Every row gives one point. The points of each table are mixes of a few directions, plus a little noise. Count the directions of each table, and those that both share. Where both have some left over, give the other angles between the two spaces (their principal angles), to ten degrees, smallest first.

First:
[[-.03,.02,-.10],
[.21,-.16,.64],
[-.24,.18,-.73],
[-.12,.09,-.36],
[.18,-.13,.54]]
Second:
[[.35,-.17,-.25],
[-.44,.22,.31],
[.61,-.30,-.43],
[-.05,.03,.03],
[-.47,.23,.33]]
Directions: first 1, second 1, shared 0; angles 80

First:
[[.21,.14,.06,.19,.43,-.18],
[.33,.31,.14,.44,.31,.06],
[-.35,-.41,-.19,-.58,-.01,-.34],
[-.09,-.06,-.03,-.09,-.19,.07],
[-.11,.11,.06,.17,-.94,.73],
[.01,-.09,-.05,-.13,.40,-.35]]
Second:
[[.44,-.52,.44,-.07,-.03,.14],
[-.04,-.19,-.27,.54,.07,-.28],
[.18,.55,.19,-.32,-.15,.28],
[-.46,.23,-.32,-.02,.25,-.14],
[-.06,-.49,-.13,.42,.24,-.27],
[.08,-.39,.09,-.20,-.48,.07],
[-.13,.80,-.01,-.35,.12,.20]]
Directions: first 2, second 4, shared 1; angles 40

First:
[[.21,.09,-.04,-.40,.13,.06,-.06,-.22,.06],
[.11,.13,-.23,-.76,-.11,.18,.06,-.19,.43],
[-.11,-.13,.19,.70,.01,-.12,-.02,.23,-.37],
[-.05,.15,-.09,-.43,.26,-.16,-.09,-.27,.24],
[.25,-.06,-.02,-.10,-.23,.29,.08,.06,-.07],
[-.57,-.07,.10,.74,.05,-.39,.01,.29,-.05],
[.15,-.10,.09,.25,-.10,.13,.02,.11,-.25]]
Second:
[[-.12,.06,-.01,-.05,.16,-.17,-.06,-.09,.07],
[-.09,.04,-.01,-.03,.12,-.12,-.04,-.07,.06],
[.25,-.13,.02,.11,-.36,.36,.13,.20,-.16],
[-.66,.35,-.04,-.28,.93,-.94,-.33,-.52,.42],
[-.03,.02,.00,-.02,.06,-.05,-.02,-.03,.03],
[.18,-.10,.01,.08,-.26,.26,.09,.14,-.12],
[.16,-.08,.01,.07,-.22,.22,.08,.12,-.10],
[.30,-.16,.02,.13,-.44,.44,.15,.24,-.19]]
Directions: first 3, second 1, shared 1

First:
[[-.18,.36,-.29,.17,.30,.17,.40,.15,-.34,.01,.12,-.05],
[.01,-.02,.02,-.01,-.02,-.01,-.02,-.01,.02,.00,-.01,.00],
[.31,-.64,.52,-.30,-.53,-.30,-.71,-.26,.60,-.01,-.21,.10],
[.42,-.85,.69,-.39,-.71,-.40,-.94,-.35,.79,-.01,-.28,.13],
[-.08,.17,-.13,.08,.14,.08,.18,.07,-.15,.00,.06,-.02],
[-.04,.07,-.06,.03,.06,.04,.08,.03,-.07,.00,.03,-.01],
[-.06,.12,-.10,.06,.10,.06,.13,.05,-.11,.00,.04,-.02],
[.08,-.17,.13,-.08,-.14,-.08,-.18,-.07,.15,.00,-.06,.02],
[-.16,.34,-.27,.16,.28,.16,.37,.14,-.31,.01,.11,-.05],
[-.12,.24,-.20,.11,.20,.11,.27,.10,-.22,.00,.08,-.04],
[-.19,.38,-.31,.17,.32,.18,.42,.15,-.35,.01,.13,-.06]]
Second:
[[.09,.07,.37,-.46,.34,-.23,-.03,-.30,.41,.29,.20,.53],
[-.09,-.06,-.35,.44,-.33,.22,.04,.29,-.40,-.29,-.18,-.51],
[-.04,.12,.06,.01,.13,.12,.18,.12,-.13,-.11,.18,-.03],
[-.05,.09,-.01,.09,.05,.15,.17,.16,-.18,-.15,.12,-.11],
[.01,.19,.34,-.31,.39,-.01,.20,-.06,.13,.07,.35,.34],
[-.01,-.26,-.46,.41,-.54,.00,-.29,.07,-.17,-.08,-.49,-.45],
[.02,-.15,-.18,.11,-.25,-.08,-.21,-.06,.04,.05,-.27,-.12],
[-.09,.23,.10,.07,.23,.27,.37,.28,-.30,-.26,.34,-.10],
[.15,-.21,.13,-.37,-.03,-.45,-.44,-.50,.59,.48,-.25,.45]]
Directions: first 1, second 2, shared 0; angles 40

First:
[[-.07,-.20,.03,-.01,.08,.12,.22,-.49,.15,-.06,-.13,.05,-.37,.07,.57,-.07,.21,.21],
[.05,-.21,.19,.06,-.11,-.04,-.19,.25,-.06,.08,.12,.02,.19,-.10,-.40,-.05,-.08,-.27],
[-.21,-.18,.11,.05,.24,.04,.02,-.53,.22,-.01,-.20,-.18,-.59,.17,.20,-.09,.27,.13],
[.06,-.94,.48,.09,-.17,.20,.15,-.44,.13,.02,.05,.30,-.20,-.14,.48,-.24,.23,-.15],
[.24,.12,-.09,-.06,-.28,-.02,.01,.54,-.24,.01,.22,.24,.64,-.21,-.14,.07,-.28,-.14],
[-.22,.46,-.09,.06,.29,-.22,-.38,.19,.03,.08,-.11,-.47,-.20,.19,-.80,.09,-.04,-.08],
[-.07,.66,-.47,-.13,.19,.00,.24,-.19,.03,-.15,-.18,-.11,-.16,.18,.45,.16,.02,.46],
[.21,.28,-.15,-.06,-.24,-.08,-.08,.67,-.26,.02,.22,.15,.68,-.18,-.36,.12,-.33,-.16]]
Second:
[[.00,-.02,-.03,-.02,-.02,.02,.01,-.07,.00,.04,-.01,.01,-.01,-.01,.07,-.03,.02,.02],
[.08,-.16,.02,-.04,.25,-.09,.40,-.57,-.44,-.06,-.16,-.08,-.38,-.08,.68,-.15,.01,.11],
[-.01,.22,.19,.17,.06,-.13,-.17,.70,.15,-.23,.14,.00,.17,.06,-.74,.26,-.16,-.14],
[.09,-.03,.19,.09,.37,-.22,.37,-.15,-.44,-.27,-.09,-.10,-.34,-.06,.28,.02,-.11,.02],
[.08,.03,.24,.13,.39,-.26,.33,.01,-.42,-.33,-.06,-.10,-.31,-.05,.11,.09,-.16,-.01],
[.08,.04,.24,.14,.36,-.26,.28,.09,-.36,-.33,-.04,-.09,-.26,-.04,.01,.11,-.16,-.03],
[-.02,-.15,-.21,-.15,-.18,.18,-.01,-.45,.05,.26,-.07,.04,.00,-.02,.43,-.20,.16,.09],
[-.14,.13,-.19,-.06,-.52,.27,-.60,.50,.70,.30,.19,.15,.57,.11,-.70,.07,.11,-.09],
[-.16,-.06,-.45,-.25,-.71,.48,-.60,-.07,.75,.62,.11,.19,.56,.09,-.14,-.18,.29,.03]]
Directions: first 3, second 2, shared 0; angles 30, 80
